Rows are points. Each copy is the shape, with its points in the same order, stretched, turned, moved and blurred by noise. Some copies are also mirrored. Which?

Shape (8 x 2)
[[ 60  28]
 [ -6 -39]
 [ -3  18]
 [ 11  -8]
 [  1  75]
 [ 17 -30]
 [ 16   8]
 [-29  59]]
Copy 1 (8 x 2)
[[-46  68]
 [-31 -33]
 [  1  22]
 [-21   4]
 [ 31  78]
 [-45 -13]
 [-23  25]
 [ 57  49]]
Copy 1 is: mirrored
Copy 2 (8 x 2)
[[-60 -15]
 [ 22 -45]
 [ -1   0]
 [ -5 -28]
 [-26  46]
 [ -1 -48]
 [-15 -15]
 [  7  41]]
Copy 2 is: mirrored

Shape (9 x 3)
[[-86  16 -42]
 [ 35 -11  21]
 [  0   8  15]
 [ -8  68  21]
 [  1 -32  17]
 [ 32 -33  -7]
 [ 18 -32  26]
 [ 21  -9  11]
 [ 10   8   8]]
Copy 1 (9 x 3)
[[-72 -10  64]
 [ 42  10 -36]
 [ 10  16   1]
 [ 15  44  54]
 [  7   3 -36]
 [ 33 -33 -37]
 [ 21  17 -49]
 [ 34  11 -17]
 [ 25   9  -6]]
Copy 1 is: mirrored
Copy 2 (9 x 3)
[[-95   1 -57]
 [ 29  -2  21]
 [  5  14  -1]
 [ 28  54 -35]
 [-15  -4  23]
 [  7 -34  16]
 [  4  -4  33]
 [ 14  -4  11]
 [ 11   6  -1]]
Copy 2 is: only turned
Copy 3 (9 x 3)
[[-42  87 -42]
 [ 16 -32  33]
 [-10  -6  18]
 [-73 -25  -3]
 [ 23  10  39]
 [ 46 -12  17]
 [ 28  -7  46]
 [ 14 -17  25]
 [ -3 -14  12]]
Copy 3 is: mirrored
Copy 4 (9 x 3)
[[-56  89 -21]
 [ -8 -36   2]
 [-18   2  10]
 [  7  24  49]
 [-46 -10  -5]
 [-10 -26 -24]
 [-36 -35  -6]
 [-12 -17   2]
 [ -6  -5   4]]
Copy 4 is: only turned

Shape (11 x 6)
[[-41  16  23 -24 -10  28]
 [ 43 -27 -26 -20  37 -35]
 [  4  47  37 -31  13  43]
 [ 43 -57  24 -32 -18 -44]
 [-28 -17   2  42 -41 -27]
 [ 54  14  39  57  19  33]
 [ 30  -7 -31 -38  22 -29]
 [ 32  40  27  27 -58  58]
 [ 20 -42  28  21  31   9]
 [ 13 -46  -2 -39  11  28]
 [ 23  -7 -66 -31  37  -5]]
Copy 1 (11 x 6)
[[-38   2  50 -10   8  21]
 [ 70  -1 -48 -24  14   7]
 [-22  40  38 -17  32  59]
 [ 46   0 -32 -59 -63  12]
 [-24  30  22  15 -34 -33]
 [ 57  84  48  17 -12  37]
 [ 40   3 -55 -21  24   3]
 [-41  86  36  28 -41  65]
 [ 72  17  41  -2 -13   7]
 [ 46 -35  10  -1 -10  39]
 [ 41 -12 -62  19  44  12]]
Copy 1 is: only turned
Copy 2 (11 x 6)
[[  7  22  -2 -40 -41  42]
 [-24 -20 -23  -5  58 -14]
 [ 27  57 -38 -21 -35   7]
 [ 33 -18  40 -19  63  -8]
 [-21 -35  45  10 -28   5]
 [ 26  14 -36  73 -25 -28]
 [-19 -11 -28 -34  50 -12]
 [ 58   9 -20   6 -81 -33]
 [ 16 -12 -10  54  27  23]
 [ 31 -32 -34 -15  31  41]
 [-39 -36 -59 -31  41  -3]]
Copy 2 is: only turned
Copy 3 (11 x 6)
[[  0  37  -2 -41 -49 -20]
 [  5 -32  -9  10  63 -12]
 [-13  67  18 -61 -15  30]
 [ 37 -65  28 -11  13 -29]
 [ -7 -25   4  56 -46 -29]
 [ -9  31  23  38   7  87]
 [-14 -23  -7 -19  50 -24]
 [-62  20  37 -20 -55  71]
 [ 37  -7 -12  27  10  24]
 [  7 -29 -31 -49  -3  -6]
 [-44 -18 -44 -16  55 -14]]
Copy 3 is: mirrored
